Each point is reached from the start by the listed moves, each made once or not at all, plus a little noise. Say if it took an odd or an even number of moves. Then give how often each move was made.

Moves:
(1): [ 47 -36 -26  -4  13]
(2): [ 23  76 -16  36  12]
(3): [ 35  10  34  -7 -48]
Start: [-20  54  -5  21 -26]
Points:
[-18  53  -9  20 -25] => even (0, 0, 0)
[ 84  98 -10  46 -46] => odd (1, 1, 1)
[ 49 100 -47  50  -3] => even (1, 1, 0)

Moves:
(1): [ 15 -19  -9 -17   0   4  15 -20 -24  12 -15 -36]
(2): [ -4  47  15   1  15 -15  12   7 -19 -12   3  -5]
(3): [ -8 -18  38   4   1  19  13   0  -3  -1   6  -2]
(4): [ -2 -20  13  11  -4 -19  11  11  38 -16   6  -6]
(5): [ -1  -3  -2   7  13   4  -5 -12  13   4  12   4]
(6): [ 11   0 -10  23 -12  15  10  10  20   0  -6 -23]
(7): [ -8   1 -23  15 -16  15  49  -5  10 -17   3 -16]
(8): [ 9  0 -8 -3 22  1  5  4 -4 13 -2 14]
(9): [ 10  23   9 -17 -15  -7   7 -19  65  -8  10  21]
(10): [-20  14  12   4  -1  -8   5  10   4  13   3  -3]
(11): [  6 -36   1 -15 -16   2 -14  24  -2  15  47   0]
Start: [-11   6 -10 -22  12 -10   4  11   3  12  23 -11]
Points:
[  5  71   4 -35  45 -29  24  -9  58   9  45  24] => even (0, 1, 0, 0, 1, 0, 0, 1, 1, 0, 0)
[ 29  54 -16 -29  34  -8  49 -18  52  20  24 -35] => even (1, 1, 0, 0, 1, 1, 0, 1, 1, 0, 0)
[-19   2  42 -25 -24 -17  83  28  92 -27  99 -18] => even (0, 1, 1, 1, 0, 0, 1, 0, 1, 0, 1)
[  3 -51   8 -11 -16  14 103  15 121  27  87 -58] => even (1, 0, 1, 1, 1, 1, 1, 1, 1, 1, 1)
[ -3  -8  40 -28  15 -18  42   7 100  -3  42  17] => even (0, 0, 1, 1, 0, 0, 0, 1, 1, 0, 0)
